Each row is a point. Each copy is the shape, with its points in the same order, stretched, turned, moved and blurred by noise. Say if it was mirrored as well.

Shape:
[[-52  11]
 [ 73 -41]
 [-39 -36]
 [-40   4]
 [-40 -27]
 [ -2  76]
 [ 28  10]]
Copy 1:
[[  0 -58]
 [-15  95]
 [-41 -29]
 [  1 -41]
 [-26 -37]
 [ 77 -19]
 [ 10  29]]
Copy 1 is: mirrored
Copy 2 (7 x 2):
[[-30  29]
 [ 24 -95]
 [-52 -15]
 [-23   8]
 [-43 -10]
 [ 60  34]
 [ 34 -29]]
Copy 2 is: only turned

Shape, 10 rows:
[[ 46   5  31  -5]
 [ 47 -39   5  -3]
 [ -1  -2 -37  44]
 [  5  21  48 -47]
 [ -6  42   0   0]
 [ 61 -63  32 -24]
 [-24   7 -11  82]
 [-41  26 -43  67]
 [ -8  80 -33  34]
 [ 49  -7  47   9]]
Copy 1 (10 x 4):
[[ 25   5  30 -60]
 [ 43 -13 -17 -48]
 [ 20  24  -7  19]
 [-27 -10  24 -92]
 [-32  18  21 -33]
 [ 57 -32 -16 -92]
 [-10 -13  24  48]
 [-27  17 -12  59]
 [-39  66  28  11]
 [ 31 -20  40 -54]]
Copy 1 is: only turned
Copy 2, 10 rows:
[[ 38  36  29  10]
 [ -6  55   9   3]
 [  3  -3 -30  45]
 [ 39   0  48 -29]
 [ 46 -17  -2   6]
 [-15  76  37 -18]
 [  5 -26 -16  95]
 [ 13 -52 -43  69]
 [ 70 -35 -45  43]
 [ 27  44  44  26]]
Copy 2 is: mirrored

Shape:
[[-48   6 -14   6  -6   9]
 [ 51 -32  56  -9 -18 -24]
 [ 34 -57  39 -32 -62  41]
 [ 49 -35  30 -28 -26   5]
 [ 13  -5  17  -4  19 -27]
 [-28  11 -34  79  15   0]
 [ 47  -4  -7 -22 -49  20]
 [ 33 -46  -2 -14  22 -35]
 [ 10   5  23  10   5 -58]
 [-33  40 -38  36   8  19]
 [-47  10 -60  43 -41 -15]]
Copy 1, 11 rows:
[[-12  17   1  41  -1 -43]
 [-27 -26 -10 -32 -18  70]
 [  9 -87  37 -14  -4  45]
 [ -3 -44   8 -28  -7  44]
 [-23  21 -31  -7   0  17]
 [  2  69 -27  95  14 -14]
 [ 50 -31  16  -9  -5  21]
 [-16 -30 -51 -14   1  27]
 [-29  34 -32   1 -29  27]
 [ 17  64  -4  62  16 -51]
 [ 25  27 -12  89 -29 -44]]
Copy 1 is: mirrored
Copy 2 (11 x 6):
[[-32  15 -17   2  28 -21]
 [ 22 -29  65  28 -51   9]
 [-64 -19  38   0 -71  38]
 [ -7 -26  44  -9 -56  18]
 [ 30 -13  34   8   3 -17]
 [ 36  16 -63  34  45  14]
 [-18   2   2 -26 -69  10]
 [ 29 -70  24   3 -14 -18]
 [ 46 -10  30  36  -7 -40]
 [  8  39 -48 -12  40   1]
 [-19  12 -83  27   6 -30]]
Copy 2 is: only turned

Shape, 11 rows:
[[-23  12 -33 -25  18  18  -1  17]
 [-45  48  23 -36  -5  15 -23 -19]
 [ 22  10  11 -52  12 -33  30   3]
 [ 29 -32  -2  19  -7 -40  12 -15]
 [ 47  21   3  -2   3 -34  -1  16]
 [ 27 -14  19   6  32  -4  -6 -11]
 [ 35   9  32 -11 -31 -30  11  13]
 [-37  44  25 -22 -23  35   8 -24]
 [ 35   2  15 -20 -15  17   8  -5]
 [ 32 -39  36 -10 -22 -29 -19  10]
 [-38   8 -25 -26 -13  47 -69 -76]]
Copy 1, 11 rows:
[[-18 -11 -21 -29  35  -3   7  17]
 [-41  29  13 -49  11   6  -5 -44]
 [ 31  13  12 -57 -15 -38 -21  25]
 [ 20 -17  -7  21 -46 -39 -12  10]
 [ 10  26  -4  -3 -25 -24 -45  43]
 [ 37  -9  11  18  -6  -6 -28  -6]
 [  1  27  23 -21 -53 -12 -25  29]
 [-26  45  16 -38   0  18  33 -36]
 [ 25  20  -2 -19 -32  18  -6  15]
 [ 11 -29  20 -12 -60   6 -43   7]
 [-25 -11 -66 -21  -6  35  -3 -95]]
Copy 1 is: only turned
Copy 2 (11 x 8):
[[-19 -26   5  10  12  46 -20  21]
 [-50  14  51 -11 -30  37 -52   4]
 [ 23 -44  46 -27 -23  17 -14  40]
 [ 17 -27   8  13   5 -40   9  -8]
 [ 35  -1  12  -1 -15 -14 -10  37]
 [ 16   5  27  -1  24 -11   8   8]
 [ 10   8  19 -22 -40 -22  10  24]
 [-51  17  41  -3 -38  44 -11  -8]
 [ 16   8  16 -25 -18  13  10   3]
 [  7  -3   7 -37  -4 -50   4   4]
 [-29  34  15  -5   2  45 -72 -79]]
Copy 2 is: mirrored

Shape (14 x 11):
[[-19   6   0 -13 -22 -19  -3  29  -4   0   4]
 [ 27   7 -10  42 -10 -25  17  28  21   4 -17]
 [-25  12 -17  24  47  -5  -3  11  40  10  22]
 [ 18   6 -16 -11 -14  48  24   1  13   4   0]
 [-14   0 -38  -1   1 -18  -9  -1  14  19   6]
 [-19 -26  -4 -16  12  -7   8   7 -12  13 -14]
 [  0 -19  15 -19  -8 -16  19   2  -7   8  29]
 [-23  13  13  11  -5  13  -6  25  -5  14  -7]
 [ 95 -10  10  -6 -14 -18   8  -9  75  -1 -11]
 [-21 -36  13 -18 -21 -26  15 -42   8   6  -1]
 [ -9  -4 -15 -18 -12  25   8  15 -14 -44 -14]
 [-26 -15 -17 -11 -14  10  21  27  15 -11  -8]
 [ -7  15  -5 -20  -6 -27  25  -1   7   4 -14]
 [-12   8 -10   2  -9 -21   3  -1  -8   6   5]]
Copy 1 (14 x 11):
[[ -7  17  -1 -21 -26  15  15  39 -16   1   4]
 [ 38 -11 -13  17 -25 -30  24  24  -6   1  24]
 [-13   0 -10  -4  38 -19  14 -13   4 -14  45]
 [ 22 -28 -18  -8  -4  45  30  -4   9   1 -11]
 [  1  12 -27 -24  -3 -25   9   2   4   6   8]
 [ -9  -4  -4 -10  19  -4  11  35 -15  16 -28]
 [ 24  18  20 -32   8  21  11  30  -2  11  -3]
 [-22   1   5  12 -11  11  21  14 -15  20   5]
 [ 89 -63  26 -34 -40 -29  -6  -2  18 -14   9]
 [  5  27  24 -33   3  -7   1  29  37   7 -40]
 [ -5  -4 -11   3  -5  38  10  21 -25 -35 -30]
 [ -4 -10 -17 -13   0  23  20  38   7 -21  -6]
 [  7   8   4 -29  -8 -11  43  24 -11 -10 -16]
 [  4  30  -7 -14  -6  -5  17  11 -14   2  -5]]
Copy 1 is: mirrored
Copy 2, 14 rows:
[[-45 -14  -2 -18  -9 -19  -7  34 -11 -10  -2]
 [ -4  -7 -10  20 -13 -35  26  38  26  13  10]
 [-39  -8  -6  24  46 -20   2  -1  20  -3  25]
 [  3  13 -29 -17  -2  31   1  13   8   7   1]
 [-30 -10 -19 -12  18 -31  -4   0  -5  11   1]
 [-26 -23  -3  -6  23  -3  20  15 -25  -7 -30]
 [-13 -24  13 -29  -1   1  16  18 -21  -7  16]
 [-54   3  13   6   4   9  -6  30  -5  13  -4]
 [ 66 -26   2 -33 -34 -21  13  15  83   2  11]
 [-28 -43  11 -28 -16   1  35 -20  -8  -5 -11]
 [-15   5 -27   2 -15  16  -2  23 -20 -42 -19]
 [-38 -15 -32  -9   7   9  13  29   2 -16 -11]
 [-20   7   4 -25 -11 -25  29   7  -3 -10  -7]
 [-29  -5   1  -6  -6 -18   9   5 -20  -1   3]]
Copy 2 is: only turned
Copy 3 (14 x 11):
[[-16  -7   6 -16 -19 -25 -12  12 -22 -12  -1]
 [ 34   0  -4  14  -8 -26  23  29  14 -27 -19]
 [-38  25  -4  19  37  -9  22  19  18  -5  -5]
 [  5 -13   6 -12  -7  36   9  -6  -3  19   3]
 [-26  -1 -35   2  -2 -18  -9   9  -4  -8  -2]
 [-29 -24  -9 -10  -3 -32  16 -14 -23   3  -8]
 [ -6 -12  16 -14  -6 -33   2  -5 -17   8  38]
 [-11  -8  25  16 -12  -3  -3   5 -27  -3 -23]
 [ 75 -18  -2 -23  21 -16 -16  19  81  17   0]
 [-24 -18   4   0 -29 -42 -10 -50  16  10  23]
 [-18  -8   8 -37  -5  17   6 -28 -20 -32  -7]
 [-31 -21   8 -19 -21   2  18   1  -3 -22  -8]
 [ -4  16  -3 -19 -24 -35   6  -6  -6  10  -8]
 [ -6  11  -8   2 -10 -24  -4  -6 -15 -12   0]]
Copy 3 is: only turned
Copy 4, 14 rows:
[[ -5  18 -28 -31  -6  18  -5 -14  -8 -25 -11]
 [  8  36 -18  35 -31  10  12 -27  34  -5  -3]
 [-51  48  -7  25  36  -4  -6   0  17  -4  12]
 [-11 -12  10  11  -3   7  23  42   3   5 -19]
 [-25  15 -37  -3  14 -15   3  -7  -6   6  -4]
 [ -6  -3 -15 -20  31  32  14 -23  -7  -6 -16]
 [ 14   6   3 -30  18   5   5  -5 -12  -9  20]
 [-25  14  -7  -8  -5  45 -16  -4  -3  -7 -15]
 [ 36   5  29   6 -16 -46  17   2  90  25 -13]
 [-12 -28  11 -41  24  -5  23 -44 -13   3   4]
 [ -4 -24 -11   0   0  21  18  12  -9 -48 -37]
 [-26  -1 -23 -13   4  25  27   9  13 -30  -6]
 [ -9  28  -4 -27  -7  -2  32 -21  -8  -9 -19]
 [ -7  12 -19  -3  -3  -1   4 -21 -19 -10  -8]]
Copy 4 is: mirrored

Shape, 17 rows:
[[ -1   0 -44 -28  -8  -3 -36 -15  -8  30 -26 -20]
 [-34   7 -15  51  33  -1  11 -61  18 -18  15  16]
 [ -8  15  -4 -21  -4  24  -7 -29 -28  20 -20   4]
 [-60  14 -32 -15 -22  13 -16   3 -40  45 -58   5]
 [ 31  13 -12 -36  11 -33  45   0 -20  62 -23  40]
 [ 10  36   9  36   8   0  30   2  14 -14  19  16]
 [-37  -2 -30  -6  -8  13  15 -38 -15  57 -19 -33]
 [ 12  21  -3  39  -7  -2   5 -30   8 -21   2  14]
 [ -7  11   6  20  -9 -32   7  -9  43   1  16  -1]
 [-11  19 -17   7  13 -22   3  14  -5 -13  41   6]
 [-21  -9  31 -37 -35   8  -4   2 -53  30 -11  23]
 [-26 -17 -22  -5 -46   0 -35  -4 -19  34  -3   8]
 [ -6  -1  -1  33  11   1   9   8 -24   8  -8 -12]
 [  2  42  24  26  29  14 -18 -27  30   7  21  16]
 [ 38  -6  -6 -43  -7  24  28  32  -1  52  -2  55]
 [ 25 -26  23 -39  15  -5  15  20   8  33 -22  43]
 [  8  -5   9 -54  -9   6  33   9   9  11 -16  28]]
Copy 1 (17 x 12):
[[  5   3   1 -19  51  27  29 -44 -32  29 -42  12]
 [-42 -13  -3  37   7   2 -17 -36  61 -17   9  20]
 [ -9 -19   5  16   7  27  21 -28 -43  -7 -34  22]
 [ 37 -15  15  32  76  28  23 -15 -36 -16 -19  58]
 [-27 -31  33  24  11  -8 -25 -33 -67  63  -9  62]
 [-22   1  24  22 -42 -12   1  -4  23   9  40  -1]
 [-26 -16  -2  49  62  40   1 -46 -33  14 -19   5]
 [ -6 -22  15  10 -22 -15   2 -21  29  -2   8   1]
 [-43  -1  27   2   9 -17  -5   1  23   1  25 -25]
 [-30  40  -9   2  13 -29  10  -8   2   1  30   7]
 [ 11 -18   3   6  16 -11 -13  -8 -84 -43 -20  24]
 [ 18  -9  12 -14  57   3   5 -38 -40 -38 -13   6]
 [ 14  16  -2  35   5   1 -26  -8  -2   9  15  -4]
 [-47  20  56   8 -30  23   1 -32   6 -19  -2  -7]
 [  0 -44  29 -19 -16  32 -18 -30 -95  12  19  43]
 [-19 -32  19 -20 -12  21 -46  -1 -65  17  -3  29]
 [-30 -56  -1 -13  -6  17  -3  21 -60   6   1  25]]
Copy 1 is: mirrored
Copy 2, 17 rows:
[[-27   9 -32   9  10   3 -13 -53  29  45 -52   0]
 [ -6  34  -8   4  68  17  17 -33  -5 -47  49  49]
 [-14  18  -8  21  -8  20 -14 -31 -17  -6 -40  15]
 [-88  32 -10  13   7 -17   3 -51 -11  33 -65  31]
 [-11  23 -67 -14 -39 -32  -2  -6 -64  46   5  28]
 [ -4   5 -11   0  12  -9   0  36 -18 -45  51  36]
 [-12  40 -18  34  15 -37   3 -75 -16  16 -29  28]
 [ -4   0 -13   9  15  26   4  11  11 -34  32  48]
 [ 22  -7 -16 -24  30 -26  -4   7  12 -21  23  35]
 [-21   5  11 -16  12 -14 -28 -11  11  -7  43   7]
 [-15   8  33   8 -44  16 -26  -6 -30  15 -45  21]
 [-32 -15  16  22   8   2 -25 -30  15  39 -29  35]
 [-21  25   8  25   9 -12  24   4   8   0  16  16]
 [ 15  17 -19   8  44   2 -33  35  -7 -55  20  31]
 [-21 -27 -42  12 -27 -11 -18  30 -87  30  -9   9]
 [  7  -8 -28 -19   0   9  11  26 -59  23 -19   1]
 [  3 -22 -27 -23 -14   1  -2   4 -56  -2 -28   8]]
Copy 2 is: mirrored
Copy 3 (17 x 12):
[[ 11  37   4  -5  15 -15   7  -6 -19  55 -11 -54]
 [ 26 -28   2  65  46 -11 -16  -8  28  -6  32  34]
 [  5  46  22  -5  34   4  -2  -8   7   3 -13 -31]
 [-25  44  51  38  59  16  20 -16 -21  22 -49 -73]
 [ 10  52 -12  -8   2 -15  78  35  56 -28 -28 -50]
 [  0  -1 -15  38 -16   1  -9  22  26 -40  15  10]
 [ 13  37  57  41  31  19  30 -13   8  23  13 -54]
 [ 27   0 -21  26   5  -4 -11  -6   7 -27  12  12]
 [ -1   4 -22  44 -16 -23  15   3   9   3  14  31]
 [-22 -18  -9   1  -9 -29   6  27  10  -4  20  -9]
 [-17  51  36 -38  28   4  38   6 -13 -19 -41 -16]
 [ -2  31   7 -11  26  14  32  -2 -45  29 -11 -29]
 [ 18  -8  39  25   5   5  11  25  -4 -17  -5 -27]
 [  9  32 -25  46  11 -20 -36  28  11  -7  27  38]
 [ -8  57 -34 -42 -11  51  37  52  28  -4 -31 -33]
 [  3  36 -11 -27  -4   6  30  46  32   4 -53   1]
 [-24  38  -7 -26  -7  15  17   7  42   1 -40  -7]]
Copy 3 is: only turned
Copy 4:
[[ 44  27   2 -12  12   9  45   6 -26  43 -29   8]
 [-66  -1 -38  22  48 -38  26 -49 -44 -13 -20 -21]
 [ 29  12  39  -5   0 -24  13 -12 -17  14 -39  26]
 [  8  46  56   3  -5  31  51 -12 -21  21 -74  30]
 [ 35 -57  49  37   8 -18  24  21  17  63 -72  34]
 [-25 -31 -11  28  10  -2  13  -1   3 -25   4   5]
 [ -5  25   8  27 -25 -20  43 -21 -25  45 -58  34]
 [-19  -7 -10  16  33   5  16 -28 -19   1  19  -1]
 [-36   5 -29  36  17  16  23 -11  21  15  -4 -28]
 [-31  -8 -19  -8   4 -11  23  29 -21  -7 -15 -19]
 [  5  21  79  -8 -27  -3 -32  10   7  27 -54  18]
 [ -4  32  19 -19  -6  38  11  -7 -15  34 -42  16]
 [ -6  11  12  31  -8  10  14   2 -42   0 -14   1]
 [-35   7 -17  14  30 -25  -1   9   2 -30  -6  21]
 [ 58 -52  46   6 -22   5 -22  27  32  31 -85  38]
 [ 46 -19  45  27   2  -7 -38  13  22  23 -65 -15]
 [ 48 -22  42  10 -18 -17  -5  -4  34  17 -52 -18]]
Copy 4 is: mirrored

Shape, 17 rows:
[[ -7  22  19 -13  14 -23  11  24  -3 -16  14  14]
 [ -5  15  22  -5 -15  54  -3 -12 -24  27 -11  19]
 [ 22 -95  23   6  18 -28   9   4   2   3  24   4]
 [ -8  24  17   0  17 -24   4 -19 -25 -18 -14 -15]
 [ -4 -72 -77  11  19 -14 -30  14 -29 -11  -5  15]
 [-20  24   3   3 -38 -30  -6   9 -19 -21  17   6]
 [-10  23  18  -4  17  -9  -9 -17 -18  -4  -5  -3]
 [-16  23  14  -3   7  11  10  10  16  26   5 -40]
 [ -2 -63  26  -2  12  25   4 -20  41   3  -5  -1]
 [-21   1  21  27  10 -23   6  11  -7   8  -8   6]
 [ 58  12   9  48  20  47   8 -16  -1  -9  14 -20]
 [-19   6 -14  -3  -7 -34   7 -17 -30  16  18  19]
 [-21  17  16  21   5  34   5 -16  -8  -7  -7  10]
 [ 24   9  12  25  10  45  -2 -20  32   1  -4  12]
 [-14   6  27   1  21 -23 -43   7 -12  34  -1 -23]
 [  0  25  21   1  16 -27   3  -6  28  17   6 -22]
 [-23  -4  16   6  13 -21  -1 -11 -25 -16  43  14]]
Copy 1, 17 rows:
[[-13  12  11 -24  14   0  11  -1 -18 -16  15   7]
 [-10  18  -3  21   8  10 -24 -64  42  36  -9 -21]
 [ 39  -3  80  -9 -49  -4  -4  20   9 -70   2 -19]
 [  7  21   1   2  -4  25  27 -19 -29 -24 -12  11]
 [ 90 -15  34   3 -41 -60 -31 -15 -48   9  23  14]
 [ 26   3  -4 -37  -7 -24  48 -23  -1  12   9 -14]
 [  7  30 -11   4   2  19   7 -28   1 -18   1   7]
 [ -7 -17 -11  -6 -11  46  -5 -39  27  -4 -14   4]
 [ -6  15  40  -7 -56  -2 -49  -5  22 -35 -23 -28]
 [ 25  19  26 -21  -7  16   8 -20   6  -6  -4  13]
 [-34 -23  16  47 -12  20   0   4  30  45 -25  19]
 [ 54  17 -14  -7  22 -22   7 -23   2  -7   2  19]
 [ -6  25   6   1  -4  -1 -15 -39  10  22 -25  16]
 [-35   9   7  21 -16   4 -36   2  30  36 -21   3]
 [ 22  15  -7  -1 -23  59   8 -33  37 -34  36  15]
 [ -8   2 -12  -5  -1  42   7   5  20 -25  -1  13]
 [ 24  20  16 -14  -5 -20  14 -16   3 -28  13  29]]
Copy 1 is: mirrored
Copy 2, 17 rows:
[[ 44  17   6  -3  -6  -8  12  10 -31 -28  19  -7]
 [-24 -14 -28 -42  12   2   6   4 -10   6 -24  26]
 [-39  33  33  57  14 -26 -33 -12  -1 -27 -19 -44]
 [ 31  -3  -8 -32  -5  12  -5  -5  -7 -29  15 -33]
 [ -8   7  29  60   7  13 -14 -34  50 -35 -37   2]
 [ 20  12  -6  -6 -24  11  -7  19  -3 -32  36   0]
 [ 21  -1 -23 -24  10   9  -2  -8 -16 -21   7 -22]
 [ 33  24 -34 -14   3  -5   4  14 -15  19   5 -14]
 [-35   9 -15  19  -3 -30   6 -11 -14   4 -36 -39]
 [ 22  29  -7  -5  -6   5  -9  17 -20 -27  -4 -27]
 [  0 -56 -19  26  20   9 -31  27 -10  32 -20 -18]
 [ -5  32  12   2  10  36  15   1   7 -43  21 -14]
 [  2 -17 -26 -14   2  15  11  26 -10 -18 -24 -14]
 [-12 -30 -26   8   1   5   1   7 -31  18 -28  -6]
 [ 29  38 -41  -6   2  -5 -22 -11 -25  -6   1  -8]
 [ 35  30 -21  12  -9   3   6  -1 -37   1  26 -37]
 [ -6  19  -8  29  18   8   5  21   0 -58  12 -23]]
Copy 2 is: mirrored
Copy 3:
[[ 10  25   3   9 -33 -27  -6 -13   9 -14 -16   1]
 [ 24  -8 -51 -18  -9  45  -7  10  13  30  -8  12]
 [ 33  36  27   5  -2  12  20 -11 -83  20   8  -1]
 [ -5  22 -13 -39 -23 -16   9  -1  11  -8 -29 -12]
 [  7  17  88 -27  14  -8 -11  19 -22  40  27  -9]
 [ 19 -14  14 -14 -27 -23  -7  -3  17 -16 -11 -29]
 [  0  13 -16 -27  -8  -9  -7  -3   9  -1 -33  -2]
 [ -6  -6 -17  -6 -14  37   0  25  -6 -34 -26  29]
 [ 14  -2 -11   7 -20  22 -10  18 -83  29  -8  24]
 [ 14  33  -3  -4 -28   9 -14   9  -8 -10  -4 -23]
 [-43 -12 -54  -9  27  41  18  -2  -8  21  21   2]
 [ 35  19   1 -20  -7 -23   9  25  14 -10  -6  -7]
 [  1  -4 -39 -22 -28  18 -29  13  -3  12   3  -1]
 [-24 -13 -46  13   1  18 -14  17 -17  34  -2   7]
 [ 10  23  -3 -15  20  29 -12  -7   2 -13 -55   2]
 [ -6  13 -19   7  -8  -4  11  14 -11 -29 -37   7]
 [ 29  14  -8 -28  -6 -18 -24  -4 -14 -17   2  -6]]
Copy 3 is: mirrored
